Rows are points. Each copy is the shape, with its points in the same order, turned, moved and blurred by noise. Is it also mirrored, or only turned?

Shape (6 x 3):
[[ 4.8  5.5  4.7]
 [-2.8  0.4 -1.5]
 [ 8.7  1.2 -2.2]
 [-1.1  1.8 -0.3]
 [-2.5 -2.9  0.8]
 [-6.5  2.5  3.9]]
Copy 1 (6 x 3):
[[ 3.6  8.5 -5.4]
 [-1.0 -0.2 -0.5]
 [ 6.6  0.3 -8.1]
 [-1.0  2.0 -2.3]
 [ 0.8 -0.1  2.6]
 [-4.0  5.6  3.7]]
Copy 1 is: only turned
Copy 2 (6 x 3):
[[-2.5 10.5 -0.4]
 [-1.4 -0.3 -3.7]
 [ 6.3  8.1 -1.7]
 [-1.8  2.4 -3.2]
 [-1.3 -1.5  0.2]
 [-8.4  0.1 -1.9]]
Copy 2 is: only turned
Copy 3 (6 x 3):
[[ 6.4  6.1  0.7]
 [-3.1  0.1  1.6]
 [ 1.8  6.9 -6.8]
 [-1.1  1.9  1.5]
 [-0.9 -3.0  0.1]
 [ 0.2 -1.6  7.3]]
Copy 3 is: only turned
Copy 4 (6 x 3):
[[ 4.2  4.4  6.4]
 [-0.6  3.3 -2.3]
 [ 7.8 -2.8  2.2]
 [ 0.6  3.4 -0.7]
 [-3.4  1.5 -1.3]
 [-4.3  8.4 -1.1]]
Copy 4 is: only turned

Shape (9 x 6):
[[-2.5 -1.3  4.2  5.7 -3.9 -9.7]
 [-3.2  0.1 -3.6 -2.2 -0.7  2.6]
 [ 1.3  2.0 -3.9  0.9  2.2  2.3]
 [ 5.6  2.8 -1.4 -4.1  4.3 -0.3]
 [-7.5 -2.8 -1.7  1.5  4.2 -1.4]
 [ 2.5 -0.1 -4.8  3.2  2.8  0.9]
 [-2.0 -6.2  5.7  5.1 -4.0 -5.7]
 [ 0.6  8.6  1.8 -2.0  3.3  4.1]
 [ 2.5 -1.8  7.4  4.7 -0.7 -3.6]]
Copy 1 (9 x 6):
[[ 3.0  2.7  8.4 -0.8  6.3  5.5]
 [-1.0 -2.4  0.1  6.0 -2.3 -1.4]
 [-0.7 -4.1 -3.5  1.0 -0.3 -0.7]
 [ 1.0  0.4 -6.2  0.2  2.6 -5.4]
 [ 5.2 -6.3  3.8  5.9  1.2  0.1]
 [-1.5 -5.9 -2.1 -0.9  1.0 -1.4]
 [ 3.7  1.6 10.7 -2.6  1.8  2.2]
 [ 3.8  1.0 -9.0  2.7 -2.7  1.5]
 [ 5.4  2.8  4.5 -5.5  1.6  1.6]]
Copy 1 is: mirrored
Copy 2 (9 x 6):
[[ 2.9  8.6  5.1 -4.9 -3.2 -5.2]
 [-2.1 -1.3 -0.1  0.8 -4.0  4.9]
 [-2.4  2.8 -2.7  2.0  0.4  4.3]
 [-2.5 -0.8 -7.4  2.2  0.7 -1.9]
 [ 3.0  3.4 -1.6 -5.8 -5.4  5.8]
 [ 0.9  4.2 -2.9  3.6  1.0  3.2]
 [ 6.4  4.6  7.3 -4.9 -1.1 -3.4]
 [-8.7 -0.1 -4.3 -3.0  3.1  1.8]
 [ 3.4  3.3  2.7 -4.7  4.5 -4.4]]
Copy 2 is: mirrored
Copy 3 (9 x 6):
[[ -5.0   3.3  -5.1   2.7  -1.1 -11.8]
 [  2.6  -0.1  -4.1   2.0  -0.9   2.6]
 [  0.1   5.7  -1.0   0.5   0.6   3.9]
 [ -1.0   2.9   4.7  -3.3  -4.1   2.7]
 [ -5.1   2.8  -9.1  -0.7  -0.7   1.2]
 [ -0.7   6.5  -0.6  -1.0   3.3   2.2]
 [ -5.0  -1.1  -5.6   0.8   3.7 -10.9]
 [ -4.0   0.5   4.2   4.6  -4.1   6.1]
 [ -7.3  -0.4   1.1   1.8   1.7  -7.4]]
Copy 3 is: only turned
